Each row is a point. The points of each table are mixes of a few directions, plus a little noise. How many directions does each table use, and how many do they share? Where both have some left over, give the other angles between the two spaces (their principal angles), to ten degrees, smallest first.
In the rows, 128 means zero.

First:
[[115 152]
 [132 120]
 [160  69]
 [140 105]
 [131 123]
 [ 74 227]
 [144 100]]
Second, 5 rows:
[[190 115]
 [ 80 138]
 [ 64 141]
 [121 129]
 [185 116]]
Directions: first 1, second 1, shared 0; angles 50

First, 6 rows:
[[184 190 104  86]
 [132 132 126 125]
 [102  99 139 147]
 [ 79  74 149 165]
 [ 85  81 146 160]
 [187 192 103  85]]
Second, 5 rows:
[[ 93 179 116 167]
 [155 141 164  92]
 [103  14 120 101]
 [122 125 122 134]
 [167 180 118 144]]
Directions: first 1, second 3, shared 0; angles 30

First (10 x 9):
[[109 120 109 128 143 113 137 124 128]
 [ 94 115  99 125 155 102 145 122 129]
 [ 94 121  91 198 120 148 161 139 108]
 [101 122 118 127 150 116 146 129 125]
 [103 120 112 122 151 109 142 125 128]
 [198 139 140 116  75 142  73 117 144]
 [137 162 249 105 145 183 154 165 108]
 [109 130 148 112 154 125 146 135 124]
 [169 125 105 121  94 119  86 110 144]
 [167 127 108 126  93 124  90 113 142]]
Second (9 x 9):
[[ 88 133 131 189 130 153 171 141 109]
 [104 146 188 114 153 126 149 123 134]
 [142 143 156 145 107 148 123 126 130]
 [ 95 116 126  75 184  87 142 124 134]
 [126  97  56 112 141 104 120 132 123]
 [163 118  82 154  87 143 103 132 123]
 [157 131 130 122 107 133 105 123 134]
 [113 103  68 127 144 111 133 134 120]
 [165 164 212 115 100 148 105 115 146]]
Directions: first 3, second 3, shared 2; angles 30

First (9 x 12):
[[ 58  53 136  37 179 154 105 177 159   9  86 149]
 [ 86  77 119  88 148 150 127 153 139  54  99 133]
 [168 160  96 211  77 128 167  90  96 193 146 101]
 [155 153 116 173 101 123 145 106 111 173 143 115]
 [137 131 111 157 109 133 146 116 116 142 130 117]
 [170 172 118 189  93 115 146  97 107 200 153 113]
 [162 173 142 152 117 106 122 111 123 189 153 128]
 [ 87  76 116  93 145 152 131 151 137  55  99 131]
 [127 157 197  51 183  92  63 153 164 137 144 166]]
Second (8 x 12):
[[ 75 131 123 139  95 162 169 181 126 150 101 127]
 [124 172  88 100 171 134 147 129 148  85 115 143]
 [152 123 147 149 123 147 125  69 137 140 133 157]
 [133 133 110 108 200 164 184  98 143 118 147 146]
 [117 222  99 120 136 180 173 160 146  72  79 196]
 [161  69 197 148  74  71  66 184  66 160 165  83]
 [123 124  84 101 164  93 105  87 156 113 132  99]
 [138  50 175 160  60  73  55 117 102 186 151  74]]
Directions: first 2, second 5, shared 0; angles 60, 60

First:
[[143 124 127 114 128 114 129 114 120 108 121 133 124 144 117 125 127 147
  110 132]
 [160 122 134 128 121 115 132 122 131 120 142 128 128 137 116 136 121 129
  105 124]
 [ 97 154 116 118 123 127 118 126 103 123 112 118 138 126 156 128 140 154
  166 121]
 [182 116 139 129 117 108 135 119 136 116 153 129 126 142 106 140 115 126
   87 123]
 [165 111 141 145 123 127 136 135 152 139 157 129 125 124 110 138 115 100
   99 125]
 [  7 161  94  93 155 152 109 121  80 118  45 133 128 125 173  89 163 181
  213 145]
 [152 138 130 127 113 112 127 122 120 119 142 119 135 135 131 141 125 139
  122 117]
 [115 143 122 124 123 125 123 127 114 126 123 120 135 127 145 131 134 141
  148 122]
 [142 110 140 154 130 143 135 147 160 155 154 130 125 110 117 134 118  83
  114 128]
 [ 96 114 132 155 143 163 131 156 158 167 132 133 124  98 131 122 127  79
  143 135]
 [148 114 131 122 133 121 132 119 133 118 127 137 121 140 108 124 123 130
  101 135]]
Second:
[[ 88 166 110 137 151 107 129 116 144 185 106  52 146 136 164 138 147 146
  130 156]
 [132 111 133 117 122 140 122 129 114 108 136 157 121 129 119 128 118 120
  130 123]
 [146 115 135 127 119 134 130 133 125 107 136 155 122 124 114 124 122 122
  126 116]
 [155 114 137 130 115 134 133 136 127 102 137 160 121 121 109 121 121 121
  124 111]
 [154 103 140 122 113 142 128 135 118  91 143 177 117 123 105 122 115 116
  127 110]
 [201 157 136 184 114  95 174 153 187 136 120 104 143  96 106 107 150 139
  105  92]
 [112 119 127 113 130 137 117 122 113 123 131 137 123 135 132 132 122 124
  134 136]
 [119 166 117 152 141 102 142 126 158 175 109  62 146 124 148 129 149 145
  123 139]
 [ 86 105 126  91 134 152  98 113  88 116 135 153 116 148 138 141 111 119
  143 148]
 [ 88 124 121 106 139 138 109 116 107 138 126 122 125 143 146 139 123 127
  138 149]]
Directions: first 3, second 2, shared 0; angles 50, 70

First:
[[120 114 189 151 144 166 149 158 188 106 100  42  73 163 148  56  96  97
   29  90 159 186 116 137  86 156 160 121 168  52 143 168]
 [100 146 199 151  67 149 207 117 213 174  92  92 122 114 170 116  78 107
  132 158  77 161  67 116  97 225 180 127 222  82 138 151]
 [177 161  37 162 133 108  53 126  67 135 160 162 160 135  58 165  88 167
  175 120  94 107 166 115 124 167 124 122  29 149 188 159]
 [115 148 151 157 108 134 169 136 192 143  90  99 116 119 175  98  86 100
   94 149 114 162  90 139  98 167 162 117 176 113 132 154]
 [120  99  70 136 155 113  88 164  84  85 130 155 170  97 142 141 170 139
  108 143 143 126 125 134 112  33 103 115 102 205  94 143]
 [129 139  99 134 110 113 122 121 112 141 133 160 160 106 125 160 126 142
  168 152 100 113 120 121 130 133 126 126 119 162 130 129]
 [114  64 139  73 154 136 100 132  53  91 170 153 148 129  89 161 224 159
  151 101 159  93 156 108 162  36  77 147 113 148  86  88]
 [149 154 139  60 152 105 135  71 115 148 148 158  73 160 119 127 155 113
  165 112 181  75 182 155 217 108  93 150  94 112 114  34]]
Second:
[[185 132 245  46 180 122 123 122 190 178 219 109 102  85 176 120 134 161
   92  77 174 141 114  49 123 121  81 182 233 121  32  46]
 [102 138 165 173 122 135 117 137 107 143 120 169 117 156 169 129 141 110
  138  66 138 126 111 114 104 109 130 132 147 128 144 122]
 [134  93 141 130  95 133 132 117 111  74 123  94 158 120 136 112 135 162
  102 164 115 137 122 144 168 144 124 113 104 117 164 159]
 [130 111 139  88 118 106 100 141 156 123 143  94 111  95 109 156 107 148
   64 141  86 133 146 105 110 139 143 101 143 130  77 154]
 [ 91 186  92 189 102 104 129  92  76 150  72 226 102 188 170 135 137  74
  198 100 140  79 140 183 167 108 137 114  69 148 192  98]
 [163 120  54 168 123 132  97 151 108  88 132  96 186 108  87 123  89 167
  116 171  95 154 124 133 105 163 138 112  69 145 180 201]
 [165 108  33  65 148 122 130 143 171 114 140  52 146  76  25 143  90 148
  103 222  92 143 159 136 114 158 142 114 100 135  87 167]
 [ 57 134 153 162 133 170 195 119 106 153  75 181 101 198 152 106 192  52
  209  81 182 109 110 161 133  81 130 157 159 101 152  75]]
Directions: first 5, second 6, shared 2; angles 80, 90, 90

First, 11 rows:
[[113 128 151 127 162 140 134 109 118  70 122 168 126  90 122  98 109 150
  142  87 130 116 111 136 143 148 147 145 104 149 158 136]
 [134 123 139 114 163 111 161 106 126  89  93 174 119  98 107 133 105 114
  157 131 158 124 124  98 137 115 135 160  86 107 152 150]
 [154 104 138 209 148 133 117 119 137  91 111  98 160  58 153 144  67 223
  108  92 138 123  57 207 189 112 210 170 135 130 218 170]
 [129 143 103  93  81 139 113 131 130 177 162 105 141 187 111 110 184  76
  117 165 108 139 170 103  98 140  51  96 162 125  51  87]
 [127 119 123 106 109  97 165 137 154 226 105 135 100 146 107 168 127  81
  111 203 118 150 138  68  98 100 109 125 138  90  84 141]
 [119 117 161 124 192 115 167 100 122  53  85 201 110  62 112 121  80 144
  161  98 157 115 102 113 150 126 170 173  71 124 187 165]
 [155 129 114 160 128 129 105 134 118  86 131  92 152 130 153 142 123 154
  139 106 155 119 125 171 152 113 150 135 123 125 166 130]
 [130 149 100  85  70 170  99 103 130 153 192 109 174 181  88  56 203  80
  107 149  88 135 166 116 109 171   7  97 185 146  30  63]
 [ 73 121 162 125 150 110 146 172 130 188 107 158  52 118 158 164 101 143
  114 121  98 131 116 104  95 132 198 101 116 149 136 153]
 [100 149 123 128 118 131  87 188 101 137 155  93  94 188 190 151 159 129
  138  91 123 117 167 147  94 138 156  67 127 162 122 103]
 [174 128  93 139  88 134 114 109 140 141 145  79 184 149 110 123 151 115
  115 164 137 138 135 144 145 113  74 138 162 101 103 112]]
Second, 10 rows:
[[113  70 105 138 134 153 119 198 141 104 162  37 175 139 193 123 140 146
  150 125 129  94  96 176 126 137 116 166 202 154 116 121]
 [145 148 124 121 135 140 135 141 111  95  91 110 132  97 111  74  57 143
  144 122 126 116 143 139 147 134 118 142 116 147 161 113]
 [121 181 160 157 109  92 142  54 114 166 143 228  79 103  70 142  97 123
   59 119  98 174 134 117 156 108 183  77  49 118 169 114]
 [118 132 150 144 116 128 131 103 118 130 137 148 133  98 111 109  90 145
  103 114  99 133 116 167 147 131 147 123 118 148 151 100]
 [130  70 104 110 133 165  85 172 144 101 117  51 201 132 164 120 166 134
  185 126 130  67 123 166  92 146  93 160 200 138  81 132]
 [109 211 150 101  97 132 121  90  85 148  79 161  64 168 107 152 102 113
  203 120 155 120 188  86 129 150 168  15  59 125 187 108]
 [161 149  72 158 144 102 111 159 137 121 134 128 123 117 110 140 121 105
   91 143 130 129 150  83 134  88 156 125  89 101 145 164]
 [133 120 161  91 138 117 157  81 143 152 114 183 103 150 114 143 189 115
  119 141 149 169 121  86 102 135  77 155 133  99  68 152]
 [122 147 147 112 109 130 102  80 121 151 105 170 123 138 101 152 156 114
  153 123 125 118 152 118 105 137 138  81 104 114 116 125]
 [127  50 108 147 163 122 175 202 166 112 197  64 146 140 198 124 161 143
   74 144 139 160  59 142 140 114  84 236 211 135  87 151]]
Directions: first 5, second 6, shared 0; angles 30, 30, 60, 60, 60

First:
[[133 111  75  98 114 139 115  86 135 161 102 123 108 157 143 137 154 172
   85 167 136 113 140 132 125 142 148 110 144  93  91 115]
 [140 119 132 117 114 125 128 114 124 144 127 110 115 134 148 133 123 137
  128 126 120 109 156 135 132 126 119 128 154 137 118 154]
 [109 141 145 152 148 119 131 160 126  93 139 149 138 116 111 126 130 103
  150 102 129 152  98 125 130 131 120 133  92 124 147 107]
 [ 84 156 142 177 174 117 131 191 128  58 143 180 153 106  83 121 143  83
  160  93 140 187  51 117 127 138 128 134  44 103 165  65]
 [125 150 190 162 143 118 142 176 122  91 158 135 156  91 106 115  95  75
  176  87 119 148 111 121 130 110 109 148 109 171 173 142]
 [120  97  46  86 112 127 106  73 127 162  85 121  69 189 174 160 189 201
   77 158 131 103 154 147 136 164 133  97 145  53  58 109]
 [103 154 156 168 160 121 135 180 128  76 147 164 158 101  88 117 124  83
  160 100 135 171  74 116 125 127 127 138  71 129 168  92]
 [150 112 122 101 102 130 126  96 125 164 120  97 107 144 160 135 124 154
  114 139 119  94 173 138 132 125 121 125 173 139 105 165]
 [175 137 170 124 107 158 142 116 141 162 150 105 184  82  98  93  61 101
  124 165 131 115 143 107 107  83 156 148 170 210 167 170]
 [145 104 102  93 101 127 120  85 124 168 109  98  91 160 172 145 141 170
  104 144 119  89 179 143 135 136 120 116 176 118  86 160]]
Second (10 x 32):
[[138  87 146 108 148 134 177 159 170  98 172 120 114 158 153 121 146 142
  157  68 108 163 124 154 131 150  87  77 114 147 105 153]
 [153 121 145 120 132 155 155 135 161 132 156 125 164 113 104 100 103 119
  127 138 130 149 113 121 113 114 142 114 129 170 143 138]
 [114 148  92 137 136 143 109 117 130 131 107 158 152 117  88 121 137 127
   95 178 154 142  86 107 116 126 174 136  99  95 138  71]
 [101 173 155 175 136 105 101 154  88 103 117 150 146  88  98 132 109  79
  151 123 135 126 107 109 133 112 133 176 103 124 173 106]
 [107 159 136 159 135 115 107 142 103 113 116 148 141 103 103 131 121  99
  136 133 137 130 107 113 129 119 139 159 107 117 156 102]
 [128  85  88  81  83  84  98  68  85 174  82  73  11 204 249 192 179 205
  118  98  95  44 242 177 167 164  66 117 206  76  39 194]
 [128 149 124 137 117 129 106 112 110 146 109 130 141 108 112 126 113 119
  114 161 138 110 130 113 124 112 151 155 138 128 143 121]
 [138 121 113 108  96 114 105  87 102 168 100  98  91 145 170 151 130 156
  112 142 120  76 186 139 139 127 118 140 180 119 101 162]
 [132 122 143 133 151 145 158 157 161 102 159 143 157 120 102 107 123 114
  140 115 131 170  90 125 117 129 131 107  97 147 143 115]
 [143 115 139 122 145 156 164 149 172 113 164 136 162 122 101 100 118 121
  132 125 132 169  94 124 112 125 137  99 106 157 139 121]]
Directions: first 3, second 4, shared 3

First, 10 rows:
[[165 249  79 157 114 126 148 134 108  89  79 193 145  99 107 141 126 178
  113 117 193 167 111 122 197 154 164 103  84 172 198 165]
 [ 66  79 199 175 138 130 179  86 186 143 164  68 174 179 162  76  76 109
  148 153 167 115  64 211  58 100 101 169 137 113  55 114]
 [ 94 148 125 119 121 124 132 118 122 124 146 133 148 118 164 121 154 111
  125 124 137 125 125 142 108 127  93 146 149 111 138 134]
 [164  86  93  78 121 130  61 158  80 125 116 138  57 104  96 161 157 128
  128 118  43 132 190  57 160 131 145  94 143 138 153 100]
 [134 115 107  91 137 134 116 153 111 148 140 130 119 104 135 150 181 122
  117 129 101 105 167  87 131 137 111 123 136  98 144 137]
 [148  99 194 151 169 121 179 127 217 184 147 102 179 177 124 125  85  94
  120 127 171  74 106 165  80 138 136 164 106  83  43 167]
 [111 133 121 139 122 134 137 122 117 116 127 121 130 122 133 116 130 145
  133 140 138 141 115 136 134 121 124 123 125 139 142 119]
 [106 161 124 200 137 157 212 117 142 112 111  98 166 126 118  90 107 212
  134 185 219 154  58 168 160 118 147 109  65 166 150 133]
 [123  74 168  89 119  99  66 113 141 140 154 130 106 160 145 137 105  42
  136  83  58 107 158 136  68 121 108 161 191 100  71 109]
 [168 136  70  82 103 124  50 153  57  97  97 169  54  90  95 164 157 138
  127 104  53 158 187  57 184 136 152  86 142 162 187 102]]
Second, 10 rows:
[[128 144  35 152  77 114 110  98  62  88  87 138 121 104 138 176 157 132
  170 151 178 195  72  86 144  95 123 112 119 133 167 115]
 [ 54 143 114 114  85 122 109  83  85 107 146 115 132 114 184 104 144 115
  155 154 130 150  98 141  91  86  68 143 177 115 143 107]
 [163 127 106 162 129 120 144 115 138 144 104 129 138 144 108 158 105 125
  149 147 187 140  85 111 128 115 150 125  89 116 102 147]
 [179 150 211 167 188 114 154 192 217 144 161 180 139 162  99 114  77  87
   64  39 127  91 182 192 140 208 169 158 113 157 113 163]
 [ 84  91 204  75 155 160 152 120 160 185 168  60 138 136 138  64 116 159
  119 187  85  54 149 140  89 104  96 130 146  89  78 129]
 [ 76 150  67 159  35 117 135 121  66  32  95  82 123  82 153 128 134 185
  156 180 154 195  60 133 162  85 106 105 163 176 227  81]
 [181  93 194 101 179 139 128 162 191 144 120 128 125 161  78 117  99 133
   90  75  55  82 191 147 145 179 188 124 114 148  86 130]
 [130 127 113 122 127 128 117 122 116 127 122 136 124 126 130 137 140 123
  134 125 125 135 130 116 128 126 128 126 127 125 128 126]
 [111 125  74 105 100 119  83  70  75 116 105 144 123 128 151 153 157 101
  169 126 124 166 105  98 103  97 111 129 141 109 112 112]
 [173 130 162 120 206 147 148 198 169 192 170 167 117 124 101 129 152 119
   74  97 116  71 208 115 149 187 142 129  92 113 125 170]]
Directions: first 5, second 6, shared 2; angles 30, 30, 40

First (9 x 32):
[[153 100 139 151 113 100  94 123 109 157 128  94 103 166 113 134 101 155
  151 167 193 135 106  95 110 109 127 119 115 135 156 136]
 [ 99 162 123  62 149 151 149 124 150  82 188 149 131 143 178 109 161 101
  116 138 106 102 150 172 106 147 123 152 159 125  51 186]
 [157 183 174 121 134  87 115 113 104 133 145 113  95 116  78 143 218  28
  128 125 119 126 108 178 200 112 139 126  83 128  70 101]
 [179  77 150  77  98 124  66 120  99 108 186 108 125 193 169  98  62 173
  128 182 238  64 148  34  72 107 148 154 156  99 118 170]
 [ 22 143  58 218 135 153 174 147 140 140  35 116 136 128 169 188 125 146
  113  74   7 177 125 213 118 164  78 128  99 156 196 122]
 [133 124 124 126 127 146 140 134 133 119 108 152 154  89 122 120 119 130
  112  94 101 122 144 111 144 132 138 128 136 116 141  96]
 [145  89 127 125 104 131  94 129 107 122 130 113 135 161 158 123  74 167
  122 141 173  97 142  71  96 119 134 143 136 111 153 137]
 [129 142 126 165 153 120 174 132 163 170  94 152 129  60  50 127 156 127
  155 113  97 199  94 156 167 130 127  81 122 158 152  86]
 [136 133 131 107 139 140 146 129 145 120 137 154 144  95 115 110 135 125
  126 117 117 131 134 123 138 132 138 122 145 125 114 118]]
Second, 11 rows:
[[163 120 116 136 164 153 112 177 131  76 155 155 193 107  98  85 212 119
  130 152  98 137 139 180 128 114 108 148 146 129 143  96]
 [158 121 118 134 158 150 114 170 131  83 151 152 183 109 102  91 200 120
  130 148 102 136 137 172 128 115 112 145 144 129 140 101]
 [109 167 181 185 156  77 123  77 115 183 126 110 171 195 178 173  63 199
  105 201 170  70 149 157 117 192  30 105 117 112 221 164]
 [137 125 124 129 137 135 124 141 129 114 135 135 144 122 120 117 150 125
  129 133 120 131 131 141 128 124 124 133 133 128 131 120]
 [102 161 173 170 138  80 129  72 117 188 118 105 140 188 177 177  49 186
  109 177 171  79 141 134 119 182  58 104 114 115 196 167]
 [ 90 142 147 128  96  96 143  72 123 188 101  98  69 158 165 178  35 147
  123 114 163 111 120  80 127 151 134 105 108 125 126 165]
 [146 106  98 101 123 160 127 166 135  87 136 144 122  88  95  94 183  89
  140  97  99 160 120 126 134  92 173 145 138 136  84 102]
 [ 82 146 154 131  91  86 146  58 121 203  96  91  59 168 176 190  13 155
  121 116 173 104 119  72 126 159 130  99 104 124 131 174]
 [137 108 100  98 112 154 132 154 135 100 128 137 103  93 102 105 160  91
  140  89 106 159 116 111 134  95 181 139 133 137  78 110]
 [131 101  91  81  94 159 138 150 137 103 120 133  72  83 100 109 149  76
  145  63 106 170 108  87 137  84 211 138 130 140  51 111]
 [153 112 106 115 140 158 121 171 134  82 144 149 152  96  96  90 195 101
  136 120  99 151 128 148 131 101 146 146 142 133 108  99]]
Directions: first 5, second 2, shared 0; angles 50, 80

First (8 x 32):
[[139 106 107 135 140 150 140 119 118  87 129 106 155 137 129 155 120 148
  132 108 124 139 126 114 123 123 103 164 105 120 122 101]
 [110 127 136 130 126 122 123 144 127 146 125 129 118 128 124 122 123 124
  121 140 143 125 133 145 120 126 136 120 134 130 129 131]
 [200 152 120 103 114 114 149  72 126 112 163 128 148 130 149 116 161 120
  147  83  69 130 131  61 171 156 139 144 130 120 117 149]
 [109  98 124 129 123 121 142 158 111 134 136  98 135 146 121 134 112 129
  113 120 168 132 152 140 105 132 128 155 117 113 111 111]
 [113  97 120 132 129 130 141 153 112 125 133  99 139 144 121 140 112 134
  116 118 162 133 147 139 107 129 123 157 113 114 113 107]
 [122 115 128 126 122 118 139 144 117 135 138 111 131 137 124 125 123 125
  120 120 149 129 144 130 121 134 133 142 124 119 116 124]
 [111 113 127 132 128 127 133 147 121 131 128 115 129 136 122 132 117 130
  119 130 151 131 138 141 115 126 127 137 123 123 123 119]
 [118 217 166 138 143 143  57  87 190 153  72 240  71  66 132  99 158 117
  155 207  56 106  53 152 164  95 137   7 178 188 196 181]]
Second:
[[132 132 125 128 128 133 128 120 130 125 129 133 131 125 132 131 126 131
  132 127 122 131 122 120 133 129 128 127 126 132 130 126]
 [100 128 127 152 172 155  82 129 156  83  59 159 103 121 110 141 144 138
  125 178 113 111 100 194 110  68  78  96 138 128 179 126]
 [158 129 117 116 101 131 165 112 109 142 179 105 163 126 148 135 108 135
  142  83 124 152 132  61 148 173 157 161 111 138  90 113]
 [110 134 151 119 123  87 116 153 134 163 119 136  91 137 115  93 148  98
  109 150 147 104 156 167 119 121 144 100 153 114 136 160]
 [101  92 129 133 136 107 129 167 119 124 112 102 114 156 108 124 131 119
  101 135 170 114 164 176  96 109 112 144 128  96 127 122]
 [ 98  92 124 139 146 120 122 164 124 110  99 106 115 152 104 132 132 126
  103 143 165 114 153 186  93  98  99 141 127  97 137 118]
 [141 163 142 119 116 119 121 108 138 154 136 156 116 109 139 108 138 118
  140 132 103 125 115 108 151 141 152  98 146 146 132 152]
 [161 173 124 129 128 169 120  70 145 116 133 167 146  89 153 142 122 147
  166 125  66 147  70  72 169 140 134 105 125 174 137 128]
 [153 109 110 116 103 129 173 125  97 136 181  85 170 138 144 143 100 138
  135  75 143 155 145  66 136 173 149 182 101 126  83 102]]
Directions: first 3, second 3, shared 2; angles 40

First:
[[136 118 135 121 140 140 128 150 120 134 128 114 135 117 128 149 141 129
  131 133 121 135 137 139 139 134 135 122 124 128 134 111]
 [123 138 119 103 134 146 128 119 152  95 173 134 163 142 129 130 110 127
   87 120 109 126 133 125 135 146 137 137 131 120 114 139]
 [121 112 121 105 148 148 140 131 124 129 169 110 150 146 132 138 128 129
   98 149  95 121 140 136 139 140 155 146 121 122 124 142]
 [111 136 107  98 129 146 132 100 159  97 193 135 159 169 135 116 101 132
   73 120  93 118 127 114 130 148 148 153 131 109 111 168]
 [140 139 142 129 133 130 122 144 127 108 114 138 148  96 119 137 126 115
  131 131 150 131 138 140 132 128 108 109 131 149 123  94]
 [125 133 118 119 121 136 123 118 149 120 148 130 128 148 136 128 122 139
  114 104 112 135 119 114 131 139 137 135 130 107 128 147]
 [116 108 119 110 146 141 144 125 117 138 165 109 142 151 132 131 129 128
  102 158  96 115 139 135 133 134 156 152 120 124 125 150]
 [117 145 135 189  92  61 132  87  99 148  46 168  77 107 112  64 115 107
  185 150 204 103 111 122  82  75  75 119 136 169 124 128]
 [124 123 125 115 138 138 134 128 128 124 150 122 144 135 128 131 125 126
  110 140 114 123 135 132 133 134 139 137 126 128 123 134]
 [145 119 140 125 138 142 121 163 122 140 115 108 125 109 131 162 151 135
  145 118 122 147 133 137 145 136 134 113 124 121 142 102]
 [150 138 148 194  87  80 104 141 110 175   7 140  39  87 127 122 161 140
  233  85 193 155  96 115 109  93  82  86 134 131 160  94]]
Second (11 x 32):
[[143 134 116 137 129 124 116 179 119 120  98  70 185 102 114 111 131  85
  107 112  89 149  98 121 126 161 109 104 112 131 131 120]
 [155 147 131 113 112 138 156 113 121 116 178 178  61 137 115 166 127 174
   96 166 145 114 111 155 140  57 153 173 161 113 122 166]
 [ 95 109 125 132 136 121 123 115 137 140  92 132 151 124 143 125 129 113
  168 110 136 130 154 118 127 166 135 107 121 138 118 101]
 [154 146 128 131 123 126 149 121 107 127 146 162  59 116 111 142 130 163
  113 169 144 118 107 144 118  73 134 164 148 131 134 147]
 [125 107 143 124 144 136 103 107 132 123 159 100 142 171 154 106 113 126
  135 128 127 119 157 117 124 127 106 124 121 113 144 129]
 [101 105 125 120 132 134 103 145 154 122 109  79 228 143 146 118 125  77
  136  76  98 145 149 113 149 196 126  84 107 117 116 110]
 [121 139 124 143 128 114 129 143 127 145  92 127 128  97 117 108 141 119
  140 113 130 136 115 116 111 157 116 113 107 152 135 110]
 [115 138 118 124 112 124 154 129 136 135 105 171 116 102 115 158 141 136
  135 120 139 132 119 139 141 133 161 130 137 138 106 125]
 [114  78 137 130 163 132  96  86 111 120 133  97 135 173 171 113  97 119
  171 156 132 110 183 118 115 117 115 130 143 113 137 111]
 [141 158 142 120 110 135 123 144 155 131 173 120 138 142 116 106 141 137
   86  93 123 134 108 121 134 140 106 120  97 124 145 151]
 [144 145 120 132 119 123 157 124 108 130 123 174  64 101 108 155 134 158
  123 164 145 122 106 147 122  83 148 159 153 137 122 139]]
Directions: first 4, second 5, shared 0; angles 30, 60, 60, 90
